Each row of a before or after table is a point. The points were changed in one or more steps. Then noise was added and the rows were shuffled. The steps act on columns, c1 being the first. Write out the steps. A step turns or swaps two columns, mirrors them in a line or flattens them onto one, adds a multiple of one to another, or multiplies or shifts one. Angles are multiples of 10 degrees, from the lower column toward the higher: turns from -170 to 170, lines from 10 to 170 but not 90. Use the fewest steps. Two steps may share a column if one is a turn and the other turns, adds or multiplies; they go together, in the order done. Otherwise the lowest column goes first.

Before, 8 rows:
[[-10.3   1.8]
 [  3.6  -0.6]
 [  2.3   5.2]
 [ -1.8  -5.5]
 [ -4.6   2.9]
 [ -3.9  -5.5]
 [  2.1  -0.9]
 [  1.0   1.6]]
After:
[[  3.3   1.4]
 [  0.1   2.1]
 [ -0.3   5.7]
 [-10.0  -3.4]
 [  2.2   0.3]
 [ -0.8  -6.7]
 [  1.3  -5.6]
 [ -5.3   0.4]]
Steps: turn c1 and c2 by 30 degrees

Before, 12 rows:
[[ 0.0  3.1  4.3  5.8 -6.4 -0.2]
 [-5.1 -7.0  0.0  3.4  0.8 -0.7]
 [ 0.2 -2.2  7.0  6.1  0.7  1.2]
 [-1.8  2.8  6.9  4.8  1.3  2.5]
 [18.0  0.5  0.3 -9.2  1.8 -0.7]
 [ 4.6 -2.0 -0.6 -5.7  1.2  8.1]
 [-3.7  1.8 -1.1 -0.3  2.1 -0.7]
 [-0.4  4.9 -1.2  2.1 -1.1  0.6]
 [-5.0  2.7  4.6 -6.6  0.6  4.0]
 [ 2.5  1.3  1.8  1.0 -1.7 -1.7]
 [ 0.1 -5.3  2.1  4.4  1.4 -2.5]
 [-4.8  4.6  0.5  4.3  0.8  3.3]]
After, 12 rows:
[[  7.2   9.4   0.3 -10.2  -0.2   2.8]
 [ -0.5  -0.1  -1.1  -0.7  -0.6   1.3]
 [ -5.2  -7.3   0.2   2.4  -0.7   1.1]
 [  0.7  -0.1   0.7   3.2   2.8   0.2]
 [ -2.6  -3.2   1.9   3.0  -3.1   1.9]
 [  1.4   2.4   2.1   0.3  -1.5  -2.2]
 [  1.4   0.7   7.1   3.7   2.7   1.3]
 [ -0.8  -1.2   4.6  -7.2   3.8   0.4]
 [  1.3   0.5  -0.5  -6.9   8.1   1.3]
 [  2.3   2.7  -0.7   0.7   0.7  -0.9]
 [  1.5   1.5   4.2   5.3  -0.5  -6.9]
 [ -1.0  -1.3   7.2   5.3   1.5   0.6]]
Steps: flatten c1 and c2 onto the line at 50 degrees; shift c4 by -1.0; swap c5 and c6

Before, 8 rows:
[[ -4.1  -1.2   5.9   4.5   0.9   0.5   0.0   3.0   3.2   3.5  -4.6]
 [  4.6  -0.2   2.6   3.1   1.2   2.3  -5.1   5.8   1.3  -1.0  -0.9]
 [ -4.1   2.1  -1.8  -1.7   6.3   7.8   2.4   1.0   2.2  -2.5   0.4]
 [-12.7   7.3  -9.5   5.0   5.5  -0.3  -4.5   6.2  -1.1   0.4  -5.5]
 [  0.6  -2.8   5.8  -7.0   4.8   2.0  -2.9   7.5  -2.9   3.3  -0.8]
 [ -1.0   3.6  -1.9  -2.9   4.9   2.9   1.3   1.1  -4.2   8.1  -3.3]
 [  3.9   4.5  -2.9  -4.3   2.8  -5.3  -6.2  -0.4  -0.9   4.6  -1.5]
 [  3.8   0.6  -2.9  -3.4  -4.9   6.8   3.6  -8.1  -1.3  -6.4  -8.9]]
After:
[[ -3.6  -3.2   4.3  -6.8  -0.4   2.0  -4.7   6.8  -2.7  -6.6  -0.1]
 [ -3.9   7.0 -14.9   4.8   1.9  -0.4  -7.8   6.4  -0.9  -4.7  -5.7]
 [  1.7  -0.4   4.3   2.9   0.9   2.8  -8.1   5.5   1.2  -0.8  -0.6]
 [ -2.1   2.3  -4.2  -1.4   5.3   8.0   3.2   1.2   2.7  -3.5   0.6]
 [ -7.2  -0.5   1.6   4.8  -2.1   0.3   0.0   3.4   3.6  -2.9  -4.4]
 [  0.7   3.1  -2.0  -2.6  -4.3   2.1   2.6   1.9  -3.7  -8.7  -3.5]
 [  5.2   4.4   1.2  -4.5  -2.2  -5.4 -10.1  -0.3  -0.7  -5.0  -1.6]
 [  5.0   0.7  -0.3  -3.6   3.1   6.6   5.5  -7.5  -1.5   7.7  -8.6]]
Steps: turn c1 and c3 by 40 degrees; mirror c5 and c10 in the line at 150 degrees; multiply c7 by 1.6
